Each row of a before or after table is a point. The points were changed in one or more steps. Then noise was added and the rows were shuffled. The steps act on columns, c1 being the first. Name the steps. A step turns or swaps two columns, mirrors them in a line or flattens them onto one, adds a multiple of one to another, or multiplies or shifts one. Angles are multiples of 10 degrees, from the lower column toward the higher: turns from -170 to 170, lines from 10 to 170 but not 90. Use the fewest steps. Two steps may share a column if one is a turn and the other turns, adds or multiplies; they go together, in the order done. Otherwise the lowest column goes first.

Before (11 x 2):
[[ 39  31]
 [-54  61]
 [ 23 -26]
 [-25 -39]
 [ 67   4]
 [ 13  -6]
 [ 39 -51]
 [-24  -6]
 [-34 -52]
 [-47   9]
 [-15 -40]]
After, 11 rows:
[[ 62  10]
 [ -4  -5]
 [ -9 -22]
 [-24   0]
 [  4 -17]
 [ 41  -7]
 [ 86   3]
 [-28  24]
 [ 57 -16]
 [ 30  -4]
 [ -9 -21]]
Steps: shift c1 by 20; multiply c2 by 0.4

Before, 13 rows:
[[  23   35   -8  -48]
 [  22   35   61   -2]
 [   3  -16    2  -66]
 [   6   16  -13   -3]
 [   2   45   26   11]
 [ -10   36   17   -3]
 [ -54   14  -11  -98]
 [  15  -33   -6   14]
 [-121   37    1  -36]
 [ -19   41  -11    8]
 [  18   42   84   22]
 [  -1    8   -9   -3]
 [   5   36   10  -17]]
After (13 x 4):
[[   2   95   20   -6]
 [  18   97    7   -4]
 [   0   68   -7   -1]
 [  21   95   52  -17]
 [-122  103   12   -9]
 [ -24  102  -10    8]
 [  16  103   69  -23]
 [   1   47   19   -7]
 [   8   77   -9   -1]
 [  15   29  -10    2]
 [ -51   68   24   -7]
 [  -5   99   21   -3]
 [   0  113   17  -10]]
Steps: shift c2 by 60; flatten c3 and c4 onto the line at 160 degrees

Before (14 x 9):
[[-28   6  19  57 -43  16  -4  42 -50]
 [  4 -31 -15 -25 -41  39  20 -24  61]
 [ 25 -38  51 -26  -5 -13  16   0  19]
 [ 23 -46 -23 -31 -27 -45  15  -2   5]
 [-31 -41 -10 -50 -49  66  16 -41 -12]
 [ -6 -31 -10  23 -16  78  -2  -1 -33]
 [-12 -52 -17 -23  13   8   9   8  34]
 [ 51 -63  25 -41   8 -23 -14 -12  25]
 [-30  24  12  63  21 -33 -64   7 -17]
 [  2 -98  30  -8  -8 -27   3 -21  37]
 [-53  12  13  31 -27  14 -43  37 -42]
 [  6 -63  34  10  38   2  -7  18  -3]
 [-10 -23 -25   5 -31  28  21 -51   4]
 [-19  -9  -4  44 -61  34 -54  30 -38]]
After:
[[-34  39 -13 -52 -50  66 -23 -74 -16]
 [-10  29 -18   4 -31  28   4 -70   6]
 [ 19  43 -24 -31 -29 -46   0 -20   0]
 [  7  47  32 -24  36  -2  42  45  -4]
 [  0  41 -12 -20 -41  39 -13 -45  63]
 [ -9  48 -14 -32  14   8   6  16  34]
 [ 26  39  51 -29  -3 -12  -3  -3  20]
 [-30 -56  13  25  18 -33  71  24 -18]
 [  1  74  26 -47  -6 -28  41 -25  36]
 [-28  -8  20  44 -42  15  35  11 -52]
 [-61 -38  14  11 -25  15  39  18 -45]
 [-22 -25  -4   3 -60  33  67  -8 -36]
 [ -9  25 -13   3 -15  77  29 -12 -33]
 [ 52  46  23 -65   8 -22  14  -6  27]]
Steps: turn c2 and c7 by -140 degrees; turn c4 and c7 by 40 degrees; add 0.7 times c5 to c8
